Rows are points. Each table stands for the endless flat space through its points: a line for two points, a plane for three, and so on. Write the one point that lies in both, or say that there is none.

First:
[[-0.02  0.00  0.15]
 [ 0.34  0.24 -0.21]]
Second, 2 rows:
[[ 0.36  0.04  0.13]
 [ 0.06  0.16 -0.11]]
They share: [ 0.16  0.12 -0.03]

First, 3 rows:
[[ 0.36  0.16  0.08 -0.10]
 [-0.12  0.32  0.40 -0.06]
 [ 0.34  0.08  0.18 -0.19]]
Second, 2 rows:
[[ 0.25  0.18  0.24 -0.04]
 [ 0.27  0.14  0.40  0.06]]
They share: [ 0.24  0.20  0.16 -0.09]

First:
[[-0.18 -0.16  0.34  0.26 -0.18  0.18 -0.10  0.01]
 [-0.13 -0.07  0.41  0.19 -0.20  0.12 -0.04  0.11]]
Second (3 x 8):
[[-0.22 -0.26  0.46  0.30 -0.18  0.29 -0.29 -0.14]
 [-0.19 -0.44  0.13  0.45 -0.24  0.35 -0.02 -0.02]
 [ 0.09 -0.52  0.21  0.41 -0.48  0.55 -0.10  0.14]]
They share: no point

First:
[[-0.34 -0.36 -0.55  0.36  0.00  0.26 -0.15 -0.01  0.00 -0.47 -0.17]
 [-0.14 -0.26 -0.10 -0.04  0.10  0.11  0.05  0.34  0.30 -0.17 -0.67]]
Second, 3 rows:
[[-0.59 -0.27 -0.43  0.26  0.37  0.47 -0.24  0.15  0.41 -0.37 -0.21]
 [ 0.06 -0.57 -0.18  0.21 -0.28 -0.03  0.21  0.05 -0.14 -0.37 -0.76]
 [-0.35 -0.55 -0.11  0.42  0.21  0.11  0.16  0.03  0.13 -0.25 -0.57]]
They share: no point

First (3 x 12):
[[ 0.08  0.03  0.13  0.31 -0.15  0.13  0.40 -0.18 -0.21 -0.27 -0.26  0.11]
 [ 0.22 -0.27  0.15 -0.13 -0.43  0.45  0.18  0.12 -0.31 -0.51  0.14  0.05]
 [ 0.05  0.06  0.14  0.25 -0.25  0.17  0.39 -0.11 -0.14 -0.25 -0.24  0.02]]
Second (5 x 12):
[[ 0.39  0.26  0.23  0.18 -0.10  0.20 -0.02 -0.45 -0.55 -0.47 -0.34  0.20]
 [ 0.34 -0.17  0.37  0.09 -0.18  0.01  0.44 -0.36 -0.32 -0.96  0.13 -0.11]
 [ 0.30  0.21  0.09  0.15 -0.20  0.15 -0.08 -0.38 -0.56 -0.40 -0.41  0.23]
 [ 0.38  0.40  0.14  0.02  0.18  0.50  0.18 -0.03 -0.60 -0.06 -0.05  0.55]
 [ 0.01 -0.27  0.32  0.55 -0.20  0.17  0.62 -0.24  0.07 -0.37 -0.24 -0.12]]
They share: [ 0.13 -0.06  0.13  0.23 -0.17  0.19  0.35 -0.14 -0.27 -0.34 -0.17  0.14]

First (2 x 18):
[[-0.14 -0.02 -0.37  0.57  0.49  0.04  0.47 -0.20 -0.18  0.00 -0.44 -0.04
  -0.14  0.00  0.05 -0.28  0.03  0.16]
 [-0.06  0.02 -0.13  0.25  0.17 -0.04  0.35  0.12 -0.18 -0.04 -0.32 -0.28
   0.06 -0.20  0.21  0.12 -0.09 -0.20]]
Second (4 x 18):
[[-0.31  0.24 -0.26  0.39  0.61 -0.20  0.37 -0.02  0.14 -0.15 -0.44 -0.07
  -0.23 -0.11  0.11  0.07 -0.12 -0.10]
 [-0.31  0.33 -0.30  0.39  0.72 -0.22  0.36 -0.13  0.23 -0.19 -0.41 -0.08
  -0.22 -0.06  0.07  0.16 -0.04  0.02]
 [-0.38  0.10 -0.18  0.39  0.47 -0.20  0.43  0.25  0.03 -0.06 -0.59 -0.01
  -0.35 -0.22  0.23 -0.17 -0.36 -0.41]
 [-0.02  0.04 -0.14  0.15  0.33  0.08  0.73  0.23 -0.15  0.26 -0.77 -0.35
  -0.13 -0.16  0.55 -0.31 -0.28 -0.29]]
They share: [-0.08  0.01 -0.19  0.33  0.25 -0.02  0.38  0.04 -0.18 -0.03 -0.35 -0.22
  0.01 -0.15  0.17  0.02 -0.06 -0.11]
